Each row of a before or after table is a point. One or more steps were done to the points. Then noise was added and the rows were shuffled. The steps act on columns, c1 being the first. What was done? A step turns or swaps two columns, mirrors them in a line or flattens them onto one, adds a multiple of one to another, or multiplies or shifts one. Angles are multiples of 10 degrees, from the lower column toward the higher: turns from -170 to 170, lines from 10 to 170 but not 90. Use the fewest steps. Two steps may share a column if one is a turn and the other turns, adds or multiplies; they go together, in the order done. Otherwise the lowest column goes first.

Before (9 x 3)
5, 28, -41
10, 15, -18
5, 59, 19
-1, 11, 22
3, 17, 21
-60, 17, 21
8, 20, -34
12, 15, 12
-22, 24, 20
After (9 x 3)
1, 20, -11
56, -25, -21
6, 21, 32
36, 50, -20
8, 15, -19
14, 24, 40
2, 17, 18
31, 5, -21
8, 8, -21
Steps: mirror c1 and c2 in the line at 70 degrees; multiply c3 by -1

Before (10 x 4)
32, 13, 21, -5
38, 14, -6, -6
-3, -13, 39, 7
8, 23, -11, -60
-17, -18, 24, -6
-11, -13, 26, 26
-39, 35, 16, -31
27, 38, -14, -16
12, 26, 25, -1
-4, -13, 47, 23
After (10 x 4)
27, 13, -5, -6
-3, -12, 47, 23
-12, -19, 24, -7
6, 23, -11, -59
19, 38, -13, -17
23, 13, 21, -6
8, 25, 24, -2
-2, -13, 39, 7
-27, 35, 16, -31
-7, -14, 27, 26
Steps: multiply c1 by 0.7

Before (12 x 8)
23, 15, -9, 4, -10, -8, 3, -25
13, -6, 5, 9, -5, 1, 11, 3
-11, 2, 3, 1, 12, -18, 1, 2
-10, 26, 7, -17, -21, 33, 3, -14
9, -9, 13, -30, 10, 9, -4, 35
-11, 14, 14, 3, 7, 28, -3, -12
-10, -18, 20, -9, 7, 1, 12, -26
3, 25, -3, -13, 3, 0, 6, -7
-16, 2, -17, -24, -21, 6, -5, -5
11, 0, -17, 3, 8, -5, 2, -8
-16, 15, -2, -23, -9, 4, -20, 1
18, 6, -10, -9, 1, 7, 15, -10
After (12 x 8)
-12, 25, 21, -17, -23, -8, -31, -14
20, 0, -3, 4, 9, 2, 5, -9
16, 6, 25, -9, 2, 13, -11, -10
-19, 14, -8, 3, 5, -13, -25, -12
7, 2, 14, -25, -21, -7, -3, -6
-7, 3, -8, 1, 12, 8, 17, 1
19, 15, 8, 5, -11, 6, 7, -25
1, -5, 2, 9, -6, 10, -5, 4
5, 26, 20, -13, 2, 6, -1, -7
-22, -18, 13, -10, 7, 11, -6, -26
-7, 15, 19, -23, -10, -20, 3, 1
-7, -9, 60, -30, 11, -8, -6, 35
Steps: turn c1 and c3 by 60 degrees; add -1.5 times c4 to c3; turn c6 and c7 by -110 degrees

Before (11 x 9)
41, 28, -32, 15, -23, -24, 2, 25, 41
25, 28, -8, 23, 9, -6, -3, 11, -11
47, -32, -7, 34, -6, 6, -23, -22, 36
-7, -21, -30, 33, 19, 21, 34, 38, -6
-2, -12, -23, 4, -7, 20, 42, -23, -3
22, -13, 13, -26, -42, -5, -23, 41, 0
25, 19, 10, 8, -17, 2, -24, -17, -35
-19, 28, -32, 35, -14, -21, -30, -23, 8
53, -18, -37, 22, 5, -24, -28, -19, -16
10, -35, 6, 40, -19, -14, -8, 1, -14
-9, 8, 27, -17, -23, -23, -16, 15, 35
After (11 x 9)
-44, -33, -14, 35, -6, 27, 7, 34, 23
-14, 27, -15, 22, 11, -11, 22, 5, -5
-50, -20, -58, 18, 5, -28, 12, 36, 3
30, -22, -47, 33, 20, 11, 34, -22, -18
-7, 8, 46, -16, -24, 4, -4, -21, 41
-36, 18, 16, 8, -18, -22, -5, 19, -25
-16, 28, -51, 38, -15, -11, -38, 0, 22
-29, -12, 20, -25, -40, -5, 31, -27, 4
-20, 28, -52, 13, -25, 8, 42, 5, 47
-13, -37, 11, 39, -20, -20, 3, 2, -1
39, -12, -37, 3, -8, 14, 1, 30, -16
Steps: turn c1 and c7 by -120 degrees; turn c7 and c8 by -140 degrees; multiply c3 by 1.6; turn c6 and c9 by -40 degrees
